Every row gives one point. Two turns around zero, p and q, are shown by what they do to some points. Where does a point land after both, in the order given? Backwards means that the second turn is done in reverse. Each puzzle has new turns, and all numbers are rounded.

Turn p:
[-16  38] -> [22 35]
[ -3 -18] -> [-16  -8]
[ 18 -21] -> [ -7 -27]
Turn q:
[16 14] -> [15 15]
[ 5 -2] -> [ 5 -2]
[-48 -32] -> [-45 -36]
[22  2] -> [22  4]
[ 6 19] -> [ 4 19]
Where do these land?
q, then p backwards: [-11 -32] -> [ 22 -25]
p, then q: [-25  -5] -> [-20  16]
q, then p: [34 12] -> [ 31 -18]
q, then p: [ 2 25] -> [20 15]

Turn p:
[20  5] -> [20 -4]
[-14 -41] -> [-31 -31]
[-6 35] -> [10 34]
Turn q:
[26  8] -> [ 21 -17]
[-12 -39] -> [-39 -12]
[-8 20] -> [12 18]
[ 3 43] -> [37 21]
[-10 -33] -> [-33 -10]
Where do these land?
q, then p: [ 4 31] -> [31  0]
p, then q: [34  9] -> [ 13 -33]
p, then q: [-3 -6] -> [-6  2]
q, then p: [-35 -35] -> [-39  30]

Turn p:
[20  0 19] -> [23 13  9]
[ -7  44 -21] -> [-23  24 -36]
[  8 -29 -26] -> [ 10 -37 -10]
[-5  6 25] -> [-1 18 19]
[  3 -16   6] -> [  9 -10  12]
[-19  -4  -2] -> [-17  -7   7]
Turn q:
[ 17  -3 -23] -> [27  8 -7]
[ 18 -13   2] -> [16 -3 15]
[ 11 -22 -11] -> [ 23 -13   3]
[-46  18  -8] -> [-32  -6 -38]
[-8 25 22] -> [-30  16   6]
[ 8 -5 17] -> [-3 -2 19]
Where do these land?
q, then p: [-14 -28  -5] -> [ 13 -28   8]
p, then q: [ 5 -8 20] -> [-7  8 20]
q, then p: [ 2 48 -3] -> [-31  27 -25]
p, then q backwards: [  7 -12 -11] -> [ -6 -15  -7]

Turn p:
[ 3  6 20 31] -> [ 27 -19 -18  -4]
[-34  -8  -9 -48] -> [-26  32  21  38]
[-13   8  20   4] -> [20 -2 -1 16]
[  1  16  -5 -13] -> [ 4 14 15 -4]
[32 -7 19 26] -> [ 12 -39  -6 -19]
[ 10 -15 -45   0] -> [-37  14 -11 -26]
Turn q:
[-33   5   4 -14] -> [-17  15   0  28]
[ 13 -20  34  -8] -> [ -2 -37  17   9]
[ 31  11 -38   6] -> [ 13   7 -29 -38]
[-33 -18  17  15] -> [12  9 26 32]
[ 28  29 -17  23] -> [  3  14  -1 -47]
[ -5  -8   0 -22] -> [ -8  -9 -13  16]
Where do these land?
p, then q backwards: [-16 -13   3  31] -> [  5 -15 -24 -24]
p, then q: [19 26 14 -6] -> [-11 -32   7  -7]
p, then q backwards: [-39 -15 -37 -11] -> [-37  30 -20 -23]
p, then q: [  9   7  16 -35] -> [ -6 -16  36   4]
p, then q: [28 -5  4 21] -> [  7 -21 -22  17]

Turn p:
[  0  10 -14  36 -15 -12] -> [-10  22 -13  25 -19 -14]
[ -1   6  41   9  27 -18] -> [34 26 28  4 11  9]
[-16 -10   4  45   2  17] -> [-21  10  21  40 -10   7]
[ 20   2   2 -10  19  -1] -> [ 17  -1 -11  -5  11  18]
[  3 -31   9  16  -3 -22] -> [ 24 -11  11  23 -19  -9]
[26  9 29 -8  9  7] -> [ 19  12   6 -18  -3  30]
[ -8   8  13 -11  -8  14] -> [-11   2  14 -19   0   4]
[-19  -3 -48 -37  -6  13] -> [-31 -37 -25 -17  24 -21]
[ -5   9 -38 -40 -25   2] -> [-22 -24 -32 -33   5 -24]
Turn q:
[-16 -18  -8  15 -15  25] -> [-20 -24 -23 -13  -6   2]
[ 15  45 -18 -28  19 -10] -> [ 26  36  -1  42 -10  -1]
[ 16 -29  -6  -3  18   0] -> [ 13   4  -9 -18  24  17]
[-33 -17  17  -4 -27   6] -> [-27  -8   1 -31 -23 -14]
[ 22  31 -16  -1  30 -36] -> [ 30  24  13  38  26 -13]
[ -1 -15  24  19 -17  24] -> [-21 -30   8 -15  -8  18]
[-16 -14   7  19  17  11] -> [-28  -4  -5  -6  19   7]
[ -7   3  25 -23 -31   3] -> [ -3   2  18 -18 -39  -2]
[ 20  14 -24   5   7 -23] -> [ 29   1  -1  22  16 -13]
Where do these land?
p, then q: [-10 -15  33  24   0  -5] -> [ -9 -21  36   3  -9  10]
p, then q backwards: [ 21  -8  16 -22 -22  21] -> [  7 -23  20  -9 -25  22]
q, then p: [-33  -3  -9 -17  17  24] -> [-34   8 -13  -4  17 -25]
p, then q: [-28  24   5 -23 -39  30] -> [-21  41   4 -23 -32 -25]
q, then p backwards: [-12  32  19 -17  18 -17] -> [-22  16  19  37  -2  -4]
q, then p: [ -9   4 -10   6  14  -7] -> [ 3 11 -5 12 13 -6]
p, then q: [ 31   4 -21  11   9 -15] -> [ 19 -19 -26  20   8  -2]
p, then q: [ 14 -16 -27  36  17  -4] -> [ -8 -39 -16  17  25  -6]
q, then p: [ 27 -21  -7   1 -14 -27] -> [ 35 -13 -12 -11  -2  22]
